Each row is a point. Two turns around zero, p and q, are shown by what they do to some points. Where does a point land after both, in the order given? Backwards means that the second turn is done in reverse. Each puzzle has new turns, and all numbers are rounded.

Turn p:
[-22.4   7.5  10.2] => [13.1 18.7 11.9]
[12.1  5.3  3.4] => [ -0.6  -1.5 -13.5]
[14.3 -5.7 16.3] => [ 13.6 -11.1 -14.0]
[9.9 5.1 5.8] => [  2.2  -0.3 -12.4]
[-11.6 -17.7  -7.6] => [-0.9 -9.7 20.3]
[ -2.3   5.6 -28.1] => [-27.4   4.0   7.7]
Turn q:
[ 6.5 -9.9  4.8] => [  2.2  -1.4 -12.5]
[ -3.1  11.4 -19.6] => [-12.9  12.1  14.5]
[ -4.4 -16.6  13.0] => [  2.6 -16.6 -13.5]
[  2.2 -19.7   0.9] => [ -6.6  -6.7 -17.5]
[-8.0  2.2 -6.6] => [-7.4 -1.9  7.4]
[ 6.8 32.7  7.5] => [22.2 14.5 21.7]
Where do these land?
q, then p: [-21.1   0.7  25.2] => [ 10.2 -31.3  -0.5]
q, then p: [ 17.3   5.0 -10.5] => [-7.5 17.7 -8.0]
p, then q: [11.5 12.5 11.2] => [-11.7  15.9   4.9]
q, then p: [-4.1 -8.2 -4.8] => [-0.6  0.9 10.3]
p, then q: [ -8.5 -14.0   1.0] => [ 10.2  -5.3 -11.7]
p, then q: [  5.0   3.9 -22.2] => [ -7.7 -18.3  11.8]

Turn p:
[ 15.8  10.3   5.5 -13.0   4.5  -4.3] => [16.2 -7.4  4.6  7.5  1.7 14.0]
[14.2  5.9 19.4 10.3 16.4 -5.7] => [ -8.2 -19.3  12.1   5.5  11.7  16.4]
[ 17.4   5.9   2.9  -3.1 -12.0 -18.0] => [ 9.3 -6.7 -5.4 25.4  2.7  3.1]
[-20.9 -14.5  -0.5   8.5  -5.3  -7.5] => [-15.2  -4.1  -9.2  -5.2  -7.7 -19.6]
[  7.0   3.8 -17.1  -1.0   4.8 -16.6] => [  2.2   2.9   9.7  17.0 -16.0   0.1]
[-13.6  -3.7  14.9 -13.0  19.2  18.5] => [  4.7 -10.5   5.0 -33.3   1.7   5.4]
[ -7.8 -20.0  -8.8  -4.3  -9.2  15.5] => [  4.5  13.1  -1.4 -13.4   5.0 -22.0]
[-12.1  12.4 -16.3  15.6 -18.5  18.1] => [-13.6  32.1 -15.5  -3.5   1.0   2.7]
Turn q:
[ -0.8   1.4 -12.0   1.7   3.9  10.1] => [-11.0  -4.9   1.2  -9.3   5.5   1.7]
[-11.8  -4.6  19.6 -21.8   4.4  10.4] => [  9.8  11.7  -6.3  -9.6 -18.4  21.1]
[ 4.9 -0.2 -3.0 19.2 10.0 -9.4] => [-1.7  0.9 -3.3 11.2 20.4 -5.7]
[ -5.3  -1.9 -22.9  -0.7  -1.4 -17.9] => [ -5.8   7.2   0.5  -8.1   5.3 -26.4]
[-27.0   1.4  25.1 -17.3 -15.8  18.0] => [ -5.6  13.7  -0.7   1.6 -37.8  24.1]
[14.0 13.5 -6.8  4.7  1.8 -8.8] => [  2.7 -15.3  -7.5   4.2   7.5 -12.5]
[25.9 -9.5 -0.1 14.1 -2.8 -2.4] => [ 11.6 -13.3  16.0   9.9  17.4  -2.4]
Where do these land?
q, then p: [ -0.1  10.4  -9.2 -14.7  -4.3 -14.3] => [  9.2  -2.2  -4.3  18.0 -10.6  -9.4]
q, then p: [11.8 -0.1 -8.8  7.4 11.4  5.8] => [  1.4  -7.2  15.2 -11.1  -3.7  -3.7]
q, then p: [  5.4  -9.0   8.3 -12.8   8.5  -9.7] => [12.8  3.6  8.4 11.2  5.7 10.2]
q, then p: [  8.1 -18.5   6.7   1.4  -2.1  32.3] => [  7.0  -3.9  -2.3 -28.5  24.5   4.0]
q, then p: [ -2.6 -11.6 -16.7   7.8  -5.0  -7.5] => [ -3.9 -19.5  -4.1   0.2  -9.1   8.3]
p, then q: [-25.4  29.3  12.5  15.5  11.0   5.0] => [-26.3   6.7   8.2 -25.2 -21.5  12.1]
q, then p backwards: [-11.1  19.1  -0.7  -5.6 -33.7  -1.9] => [-18.1  -5.5 -16.6   3.6   8.2 -30.7]
p, then q: [ 18.4 -18.4   5.4  10.8  11.4  -2.1] => [13.1 18.1 -8.0 12.7  9.2 12.2]
p, then q: [-4.6 -1.2  2.4 -9.7  2.8 -7.7] => [ 5.2 -0.5 12.0 -0.6 -1.2 -3.9]
